Each row is a point. Each copy is the shape, with its points in the same order, turned, moved and blurred by noise. Is it also mirrored, or only turned?

Shape:
0.009,0.026
-0.029,-0.012
0.071,-0.047
-0.025,-0.042
0.017,-0.022
-0.029,0.044
0.029,0.034
Copy 1 (7 x 2):
0.013,-0.006
-0.033,0.016
-0.039,-0.089
-0.065,0.006
-0.026,-0.030
0.020,0.030
0.025,-0.022
Copy 1 is: only turned
Copy 2, 7 rows:
-0.024,0.002
0.022,0.028
0.028,-0.073
0.051,0.020
0.019,-0.015
-0.032,0.044
-0.034,-0.014
Copy 2 is: mirrored
Copy 3, 7 rows:
0.030,0.007
-0.021,0.028
-0.014,-0.083
-0.056,0.015
-0.017,-0.016
0.019,0.040
0.034,-0.009
Copy 3 is: only turned

Shape, 9 rows:
-0.050,0.060,0.009,-0.029
-0.051,0.002,0.005,-0.003
0.005,0.029,-0.034,-0.034
0.056,-0.017,0.012,0.030
-0.004,-0.028,0.016,-0.017
0.046,-0.035,0.014,0.054
0.017,0.014,-0.024,0.041
0.013,0.053,-0.025,-0.022
-0.054,0.030,0.059,-0.030
Copy 1:
-0.025,0.014,-0.078,0.029
-0.034,0.013,-0.038,-0.019
0.032,-0.005,-0.032,0.020
-0.011,-0.016,0.061,0.021
-0.010,0.033,0.011,-0.011
-0.030,-0.026,0.072,-0.001
-0.012,-0.050,0.011,0.008
0.022,-0.018,-0.035,0.043
-0.056,0.054,-0.052,0.024
Copy 1 is: only turned
Copy 2 (9 x 4):
-0.022,0.070,0.027,-0.044
-0.025,0.013,0.047,-0.022
0.000,0.071,-0.003,0.018
-0.020,-0.009,-0.062,0.023
0.014,-0.007,-0.002,-0.001
-0.039,-0.041,-0.060,0.020
-0.056,0.023,-0.033,0.029
-0.008,0.078,-0.022,-0.004
-0.010,0.025,0.026,-0.078
Copy 2 is: mirrored
Copy 3, 9 rows:
-0.012,0.020,0.063,0.068
-0.038,-0.010,0.046,0.020
-0.001,0.009,-0.007,0.042
0.027,-0.005,-0.009,-0.054
-0.040,0.012,0.018,-0.011
0.009,-0.032,0.013,-0.068
0.032,-0.042,0.003,-0.008
0.032,0.011,0.003,0.053
-0.039,0.035,0.085,0.017
Copy 3 is: only turned

Shape, 14 rows:
0.011,-0.003,0.004,-0.024,-0.014,0.009,-0.059,0.018
0.038,0.029,-0.014,-0.027,-0.025,0.004,0.085,0.050
-0.040,-0.018,0.044,-0.026,-0.041,0.006,-0.029,-0.031
-0.010,0.053,-0.013,0.027,-0.066,0.019,0.033,0.028
-0.019,-0.039,-0.008,-0.004,-0.007,0.023,-0.054,-0.032
-0.009,0.053,-0.014,-0.040,-0.054,0.026,0.076,0.023
-0.018,-0.036,0.016,0.007,0.019,0.053,-0.036,-0.050
0.035,-0.012,-0.042,0.004,-0.004,-0.045,-0.013,-0.045
0.018,0.038,0.009,-0.006,0.049,-0.025,-0.007,-0.042
-0.017,0.046,-0.017,0.003,-0.035,-0.023,0.082,0.036
0.037,0.053,-0.003,0.011,-0.049,0.017,0.085,0.034
0.023,0.039,-0.039,-0.025,-0.012,-0.001,-0.029,-0.066
-0.008,0.003,-0.063,-0.022,0.049,-0.015,-0.031,-0.052
0.012,-0.060,0.021,-0.022,-0.028,0.018,-0.037,-0.042
Copy 1 (14 x 8):
-0.014,0.036,-0.053,-0.032,-0.002,0.000,-0.026,0.001
0.024,0.016,0.050,-0.047,0.023,-0.047,0.047,-0.052
-0.018,-0.017,-0.045,-0.007,-0.062,-0.015,-0.049,-0.024
0.029,0.015,0.013,-0.006,0.007,-0.100,-0.010,-0.013
0.006,-0.012,-0.066,0.011,-0.011,0.020,-0.045,0.005
0.007,-0.003,0.023,-0.013,0.012,-0.082,0.023,-0.077
-0.003,-0.028,-0.031,0.017,-0.004,0.035,-0.077,-0.003
0.033,0.028,-0.023,0.033,-0.024,0.030,0.032,0.013
-0.041,0.033,0.026,0.035,-0.011,0.027,0.005,0.012
0.011,-0.013,0.044,-0.014,-0.004,-0.085,0.051,-0.017
0.040,0.026,0.064,-0.025,0.014,-0.076,0.016,-0.044
-0.004,0.048,-0.030,0.065,-0.003,0.009,0.004,-0.027
-0.023,-0.005,-0.038,0.059,0.023,0.048,0.026,0.015
0.024,-0.002,-0.049,-0.011,-0.043,0.043,-0.047,-0.029
Copy 1 is: mirrored
Copy 2, 14 rows:
-0.001,-0.026,0.003,-0.008,-0.002,0.058,-0.021,0.028
-0.010,0.059,0.005,-0.009,-0.046,0.001,0.075,-0.020
0.009,-0.046,0.011,-0.063,-0.010,-0.001,-0.041,0.027
-0.005,-0.024,0.007,0.020,-0.074,-0.023,0.033,-0.016
-0.009,-0.030,-0.028,-0.019,0.012,0.017,-0.065,0.031
0.005,0.020,0.002,-0.025,-0.080,-0.024,0.067,0.015
0.000,-0.042,-0.065,-0.032,0.031,-0.002,-0.053,0.016
0.035,0.040,0.004,0.030,0.016,-0.001,-0.052,0.012
0.047,-0.003,-0.006,0.013,0.057,-0.006,0.012,0.026
-0.020,0.024,0.035,0.008,-0.052,-0.048,0.059,-0.005
0.015,0.023,0.000,0.005,-0.065,-0.015,0.074,-0.046
0.068,0.002,-0.025,0.026,-0.010,0.009,-0.022,0.046
0.017,0.028,-0.036,0.033,0.038,-0.007,-0.036,0.073
0.014,-0.008,-0.019,-0.059,0.006,0.030,-0.069,0.003
Copy 2 is: mirrored

Shape, 14 rows:
-0.063,0.012,-0.001,-0.029,-0.006,0.061,-0.010,0.006,-0.062,0.006,0.035
0.005,0.023,-0.015,0.036,-0.033,0.028,0.023,0.007,-0.042,-0.022,-0.021
-0.025,0.020,-0.003,0.010,-0.037,0.033,-0.037,-0.023,-0.004,-0.058,0.019
-0.038,0.002,-0.037,0.035,0.009,0.022,-0.029,0.025,-0.008,0.019,0.052
0.048,-0.001,0.017,0.006,0.022,0.009,0.014,-0.043,0.033,-0.019,0.037
-0.047,-0.041,-0.002,-0.014,-0.007,0.079,-0.004,0.018,0.022,-0.041,0.021
0.004,-0.059,0.026,-0.039,-0.069,-0.010,0.033,0.055,-0.041,-0.033,-0.048
-0.011,-0.044,-0.059,-0.016,0.001,0.032,0.014,0.001,-0.023,-0.015,0.015
0.013,0.001,0.007,0.021,-0.034,-0.039,0.024,-0.072,-0.015,0.021,-0.030
-0.043,-0.032,0.037,0.031,-0.028,0.073,-0.011,-0.027,-0.033,-0.057,0.044
-0.047,-0.032,0.015,-0.076,-0.007,0.001,0.010,-0.010,-0.057,0.007,-0.007
-0.015,-0.050,0.003,-0.017,0.006,0.117,-0.067,-0.020,-0.021,-0.007,0.034
0.026,0.019,-0.034,-0.006,-0.050,-0.030,0.056,-0.021,0.024,0.042,0.026
0.022,-0.039,0.014,-0.013,0.008,0.026,0.027,-0.031,0.037,0.007,-0.038
Copy 1 (14 x 11):
-0.033,0.032,-0.057,0.003,0.069,-0.003,-0.046,-0.006,-0.002,0.065,0.038
-0.024,0.011,-0.017,0.034,0.013,-0.007,-0.024,0.027,-0.044,-0.020,0.041
-0.063,0.003,-0.018,-0.032,0.039,0.011,-0.029,-0.020,-0.007,-0.020,0.045
-0.010,0.042,-0.022,0.010,-0.007,-0.012,-0.020,-0.063,0.011,0.035,0.036
-0.008,-0.019,0.003,-0.050,0.011,-0.020,0.064,0.011,0.007,0.004,0.042
-0.037,-0.004,-0.069,-0.045,-0.006,0.049,-0.033,-0.004,0.003,0.042,0.029
-0.014,-0.063,-0.076,0.019,0.016,-0.018,-0.058,0.052,-0.009,-0.021,-0.053
0.033,0.009,-0.080,-0.006,0.019,0.015,-0.008,-0.017,-0.017,0.010,0.033
0.028,-0.056,0.033,0.022,0.057,-0.023,0.007,0.010,-0.003,-0.027,0.042
-0.082,-0.007,-0.054,0.004,0.036,0.041,-0.012,0.007,0.041,0.013,0.064
0.021,-0.024,-0.058,-0.009,0.088,-0.012,-0.047,0.019,0.007,0.035,-0.016
-0.033,0.016,-0.095,-0.062,0.018,-0.001,-0.048,0.000,0.044,0.034,0.094
0.022,-0.063,0.007,0.016,0.018,-0.047,0.029,-0.034,-0.057,0.022,0.025
0.038,-0.055,-0.011,-0.043,-0.006,0.004,-0.003,0.047,0.000,0.012,0.034
Copy 1 is: only turned
Copy 2:
0.029,0.037,0.036,0.015,0.007,0.012,0.041,0.046,-0.063,-0.025,-0.056
0.061,-0.005,0.013,0.036,0.038,-0.048,0.014,0.001,-0.005,-0.011,-0.002
0.002,0.019,0.019,0.046,0.003,-0.041,0.039,-0.044,-0.007,0.002,-0.058
-0.003,-0.047,0.018,0.005,-0.007,-0.035,0.018,0.035,-0.056,0.038,-0.032
0.001,0.024,0.010,0.054,-0.049,-0.013,0.036,-0.019,0.022,0.063,0.032
-0.009,-0.002,0.071,0.002,0.015,0.012,0.070,0.020,0.024,0.002,-0.059
0.019,0.005,0.042,-0.026,0.071,0.020,-0.017,-0.038,0.033,-0.072,0.040
0.006,-0.040,0.043,0.042,-0.007,0.022,0.000,0.013,-0.009,-0.003,-0.020
0.032,0.003,-0.069,0.056,0.033,0.006,0.014,-0.030,-0.010,0.019,0.049
-0.016,0.029,0.069,0.059,0.042,-0.025,0.072,-0.010,-0.034,-0.003,-0.024
-0.005,0.035,0.001,0.013,0.017,0.055,-0.004,0.014,-0.029,-0.055,-0.013
0.021,0.028,0.092,0.043,0.022,0.042,0.035,0.004,-0.038,0.058,-0.070
0.045,-0.034,-0.030,-0.011,-0.048,-0.006,0.029,-0.030,-0.029,0.004,0.063
0.025,0.006,-0.007,0.024,0.012,0.045,0.025,-0.008,0.057,0.033,0.028
Copy 2 is: only turned
Copy 3, 14 rows:
0.009,-0.008,-0.035,-0.012,0.010,0.079,-0.033,-0.033,-0.068,-0.035,0.025
0.033,-0.029,-0.034,0.006,-0.013,0.056,0.038,-0.021,0.021,0.023,0.029
-0.013,-0.033,0.000,-0.010,-0.027,0.054,-0.028,-0.032,0.025,-0.015,0.049
-0.004,-0.030,0.018,0.004,0.025,0.062,-0.025,0.007,-0.025,0.009,-0.029
-0.037,0.010,-0.025,0.034,-0.046,-0.026,-0.007,0.010,0.013,0.005,0.001
-0.077,-0.002,-0.007,0.002,0.024,0.056,-0.009,-0.064,-0.016,-0.001,0.030
0.022,0.029,0.011,-0.030,-0.006,0.020,0.104,-0.091,-0.023,0.001,0.047
0.001,-0.016,-0.007,0.042,0.027,0.020,0.006,-0.068,-0.019,-0.004,-0.006
0.068,0.047,-0.020,0.029,-0.024,-0.001,0.002,0.000,0.048,0.025,0.031
-0.045,0.007,-0.006,0.020,-0.051,0.105,-0.020,-0.046,-0.005,-0.012,0.035
0.039,0.049,-0.019,0.001,0.014,0.017,0.006,-0.064,-0.060,-0.054,0.033
-0.057,0.006,-0.031,-0.025,-0.022,0.063,-0.068,-0.085,-0.026,-0.006,-0.029
0.043,0.001,-0.003,0.029,0.007,-0.037,0.009,0.017,-0.020,0.068,0.037
-0.025,0.058,-0.043,0.007,0.008,-0.019,0.012,-0.037,0.033,0.023,0.005
Copy 3 is: mirrored
Copy 4, 14 rows:
-0.045,-0.011,-0.040,-0.018,-0.075,0.044,0.006,0.006,0.037,-0.012,-0.017
-0.029,-0.005,-0.022,0.038,0.009,-0.009,-0.039,0.013,0.016,-0.018,-0.041
-0.004,0.002,0.013,0.022,-0.025,-0.010,0.016,0.038,0.063,0.018,-0.032
0.009,-0.035,-0.031,-0.006,-0.016,0.048,0.030,0.061,0.005,-0.026,-0.017
0.005,0.028,-0.014,-0.007,0.043,-0.041,0.043,0.016,0.031,-0.022,0.035
0.018,-0.013,-0.015,-0.020,-0.017,0.031,0.044,-0.018,0.084,-0.025,-0.053
-0.014,0.028,0.029,0.061,-0.011,0.021,0.005,-0.094,-0.011,-0.032,-0.063
0.015,-0.018,-0.026,0.037,-0.020,0.033,0.010,-0.011,0.048,-0.062,0.006
0.008,0.017,-0.048,0.064,0.006,-0.051,0.000,-0.012,-0.025,0.026,0.024
-0.048,0.013,-0.041,0.019,-0.015,0.015,0.057,0.015,0.088,0.013,-0.056
-0.026,-0.003,-0.017,0.015,-0.076,0.022,0.024,-0.069,0.004,-0.012,0.015
-0.010,0.009,-0.033,-0.018,-0.009,0.089,0.034,0.003,0.109,0.021,0.006
0.051,0.048,-0.041,0.022,-0.012,-0.040,-0.010,0.017,-0.041,-0.049,0.009
0.037,0.007,-0.032,0.002,0.040,-0.019,0.016,-0.058,0.029,-0.004,0.014
Copy 4 is: only turned
